Each row of a before or after table is a point. One or more steps were done to the points. Then noise was added and the rows were shuffled. The steps act on how far a point lies along the listed directions, d1 being the first. What was done? A step turns or swaps two directions, mirrors them in a line or flattens them onto one, adds a multiple of one to another, or multiplies one. Angles are multiples of 10 degrees, from the lower direction toward the higher: turns from -170 to 170, lines from 10 to 170 but not 90. Use the fewest steps. Two steps may share a direction if one is a turn and the other turns, adds or multiplies; they go together, in the order done. Otherwise the lowest direction goes first.
In the rows, 128 means zero.

Directions:
(1): [126  58 148]
(2): [ 61 137 154]
(3): [100 110  63]
Before (10 x 3):
[[151 135 118]
 [223 124 138]
 [150 129 104]
 [102  90 129]
 [142 104 112]
 [108 132 135]
 [131 152 161]
 [125 147 145]
 [103 142 108]
 [110 111 118]]
After (10 x 3):
[[ 87 129  84]
 [151 161 209]
 [ 96  78 103]
 [105 132 138]
 [152 137 120]
 [101 100  95]
 [251 156 194]
 [135 150 168]
 [135 103  90]
 [142 130  83]]
Steps: turn d1 and d2 by -10 degrees; multiply d3 by 2.5

Directions:
(1): [139 154 159  55]
(2): [116 118 206 156]
Before (9 x 4):
[[102 102 149 235]
 [129 163 164  27]
 [176 165  89  50]
 [108  74 131 198]
 [120 119 175 139]
 [124 150 132 133]
 [131 127  58 141]
 [118 112 126 206]
 [136 150  81 143]]
After (9 x 4):
[[137 151 125  66]
 [ 95 118 225 157]
 [125 148 132 140]
 [135 136  50 130]
 [127 134  13 154]
 [140 170 127  90]
 [160 147 225  96]
 [130 100  43 120]
 [116 115 104 172]]
Steps: turn d1 and d2 by 90 degrees

Directions:
(1): [ 96 135 143 160  63 191]
(2): [ 67 100 130 109 189 173]
(3): [97 69 95 86 80 98]
(4): [ 69 138 128 189 135  71]
(5): [165  53 125 186 141 140]
(6): [125 105 224 111 121 107]
Before (14 x 6):
[[167 156 123  98 108  95]
 [ 99 103  76  31 175 131]
 [145 103 127 125 132 106]
 [140  73 169  95  85 120]
 [123  79 127 126 100 126]
 [140 160 106 129 150 113]
 [ 88 115 101  89 175 134]
 [133 135 148 105 118 131]
 [107 150 150 156 116 109]
 [108 135 106 109 144 140]
 [ 93 146 146 138 111 105]
 [149 118 152 122  85  72]
 [103 143 174 117 157 108]
 [ 93 125  79 131 157 134]]
After (14 x 6):
[[148 152 110 113 126  53]
 [125 132 167 107 140 115]
 [120 116 115  83 182  78]
 [ 85 141 113 160  92 127]
 [165 119 108 125 188  96]
 [148 167  72 152 168 123]
 [148 139 146 173 121 169]
 [142 147  80  74 198 106]
 [143 145 118 114 112 138]
 [188 164 103 163 111 169]
 [113 116 185 120 159 103]
 [164 131 185  87 172  57]
 [ 90 158 124 150  93 131]
 [214 159 192  33 253  35]]
Steps: multiply d1 by 3; turn d2 and d6 by 120 degrees; multiply d3 by -1

Directions:
(1): [114 112 117 125 172 218]
(2): [ 94 139 183 200 160 118]
(3): [209 143 127 179 106 155]
Before (14 x 6):
[[ 58 120 109 118 144  96]
 [177 120 147 208 159 187]
 [124 131 138 147 105 100]
 [169 167 161 210 148 169]
 [ 26 134 147 103 149 111]
 [ 31 151 167 147 148  68]
 [ 78 129 121  82 155 172]
 [109 122 206 229 190 183]
 [113 157 168 131 105  45]
 [ 91 130 153 163 183 124]
 [108 119 153 114 133  70]
 [ 36 134 170 157 167  79]
 [113 106 141 118 155 154]
 [109 150 170 249 154 159]]
After (14 x 6):
[[159 117  78  75 131 137]
 [140 144 126  86  91  80]
 [213 117 104 161 126 183]
 [230 105  75  80 101 196]
 [134 121 122 128 100 117]
 [118 139  63  33  82 107]
 [131 112 125  83 125  86]
 [223 159 107 150 110 174]
 [124 105 133 103 146 145]
 [128 121  60  32  99 112]
 [214 137  54 117  74 182]
 [ 83 115  82  82 134 107]
 [ 79 131 132  88 148 155]
 [ 71 128  93  40 111 125]]
Steps: multiply d1 by 0.7; mirror d2 and d3 in the line at 80 degrees

Directions:
(1): [105 111 151 121  99 118 218 190]
(2): [123 152 140 170 143 229 159 111]
(3): [180  76 145 141 192 142 109 189]
(4): [ 99 148  39 102 187 130 152 145]
Before (11 x 8):
[[113 157  72 115 148 163 121 102]
 [115  96 168 145 133 161 196 189]
 [104 103 207 167  72 125 244 202]
 [117 131 153  92  32  72 184 154]
 [154  90 139 155 182 152 126 184]
 [134 122  89 114 131 105  58  92]
 [139 104  99  96 127  34 122 202]
 [145  99 161 107  73  76 100 203]
 [171 112  85 131 158 172 123 166]
 [159  99  97 136 157 115  74 166]
 [116 133  86 132 173 185 183 168]]
After (11 x 8):
[[151  83 113 145 212 149 137 206]
 [102 139  80 120 162 167 198 171]
 [158 104  75 137 178 133  76 167]
 [143 111  83  91 139  30  91 180]
 [161  92 150 105 100  73  73 201]
 [133 133  93 126 127 132  60  78]
 [115  86 156 126 142 132 197 205]
 [101 165  85 121 127 171 139  94]
 [129 127 164  84  24  50 151 139]
 [114  85 200 148  82  78 224 220]
 [165 113  71 125 169 175 133 177]]
Steps: turn d1 and d2 by -20 degrees; multiply d3 by 1.3; turn d3 and d4 by 20 degrees

Directions:
(1): [146  90 183 111 105 158  44  84 146]
(2): [190 136 117  65  91 172 186  92 125]
(3): [163  71  91 163 154 195 128 178 162]
Before (13 x 9):
[[146 154 155  95  99 109 140  57 123]
 [164  74 209 116 116 153  19  64 152]
 [123 107 127  79 118 150 148 132 117]
 [157 104 202  64  66 155   7  28 153]
 [170  93  92 137 138 196 174 140 151]
 [106 149 174 105 103 111  83  99 126]
 [110 153 121 129 115  69 187 110 118]
 [168  89 128 143 137 138 124 131 138]
 [174 103  82 152 158 190 168 181 150]
 [110 151 125 118 144 114 169 155 111]
 [135 141  83 138 145 141 194 164 137]
 [ 88 170 111 126 142  83 165 129 113]
 [113 169  90 125 132 110 166 134 114]]
After (13 x 9):
[[ 93 142 221 122 122  60  40  61 113]
 [143 127 116 108 141 151 173 156 123]
 [123  74 125 183 160 172  88 153 157]
 [115  87 134  98 130 156 110 141 128]
 [151 135  80 119 129 160 163 136 134]
 [173 121 153  98  98 145 126  61 140]
 [103 144 212  73  74  85   9  29 132]
 [166 111 103 111 105 138 201 111 140]
 [120 163 162  84  94 114 121  94 120]
 [134  98 140 163 145 108 101 136 133]
 [129  90 106 193 177 159  95 193 153]
 [145 103  91 152 152 170 152 172 155]
 [147 147  92 102 132 144 197 124 123]]
Steps: turn d1 and d2 by -50 degrees; turn d2 and d3 by 60 degrees

Directions:
(1): [ 30 172 104 161 134 123 106 163 115 172  79]
(2): [115 104  83  69 205 168 130  84  82 115  89]
(3): [108  63 101 104  92  87 178 128 190 123  63]
(4): [123 186 136 149 149 171 237 105 156 134 132]
(5): [115 105 112 109 138 204  89 135 212 176 164]
(6): [156 184 161 107  83 163  85  86 151 108  50]
Before (8 x 11):
[[ 96 122 119 137  59 148 176 115 249 139  96]
 [122 150 141 151 146 137 127 155 105 126 153]
 [137 118 143 147 126 160  88 132 128 152 188]
 [107 110 127 114  88 130 109 124 174 133  78]
 [186 102 155 128 134  98 130 102  88 115 168]
 [151 166 167 169 105 123 100 172 123 138 167]
 [149 185 151 179  98 171  70 131 128 144 166]
 [150 113 121  91 126 150 152  91 147  99  74]]
After (8 x 11):
[[127 140 142 143 129 127 102 154 108 121 136]
 [150 165 163 166 141 189  79 129 106 154 222]
 [134 130 137 162 147 116 123 180 100 143 193]
 [185 101 160 127 101  89 166  96 134 112 132]
 [128 155 114 180 180 176  94 144  72 156 233]
 [ 92 116 110 128 148 149 163 128 142 146 133]
 [141  93 106  86 148 146 163  96 135 101  85]
 [ 81  63  76 115 154 140  93 137 135 144 173]]
Steps: turn d2 and d6 by 120 degrees; turn d2 and d4 by -150 degrees; add -1.5 times d5 to d3

Directions:
(1): [112  92  62  93 191  78  54 108 117 109  95 121]
(2): [ 84 195  74 160 116 131 133  76  90 184 137  71]
(3): [120 127 108  64 161 189 120 205 102 195 154 128]
Before (12 x 12):
[[169  78 212  44 123 169 132 217 145 108 157 199]
 [160  52 190 109  94 149 142 174 194  74 102 189]
 [ 85 187  81 189 104  92 124   7  79 142 110  99]
 [104 114  80 160 153  69  91  67 138  78  98 107]
 [171  58 188  68 143 159 139 220 147 132 130 157]
 [142  66 211 100 123 162 153 210 174  77 127 202]
 [134 145 141 166  78 114 155  74 113 105 126 112]
 [153 142 207 134 116 143 179 151 170 111 126 157]
 [132  84 115 101 125 135 120 177 148 137 102 142]
 [106  98  97 101 147 153 104 165 108 153 128 177]
 [153 122 182 119 122 176 167 195 128 165 149 157]
 [114 108  35  95 158  46  68  71 121 109  92 133]]
After (12 x 12):
[[153 102 159 100 153 138 125 183 131 139 129 162]
 [172  51 190  45 142 117  93 181 163  61 127 207]
 [161 157 217 157 101 143 190 144 171 105 127 156]
 [139  64 206 118 128 132 147 178 172  57 112 198]
 [156  68 201 137  84 136 158 145 197  63  94 181]
 [131  76 102  98 140 105 104 156 151 122  93 144]
 [166  35 157  67 165 101  98 193 155  96 102 163]
 [ 81 220 103 192  67 144 171  33  67 190 147  95]
 [100 145 104 183 126  98 131  71 124 107 123 100]
 [110  66  78  84 175 124  66 156 109 137 109 189]
 [109 127  49 100 142  65  83  78 115 129 103 135]
 [141 174 164 179  51 143 192  82 104 136 145 105]]
Steps: add 1 times d3 to d1; turn d2 and d3 by 20 degrees
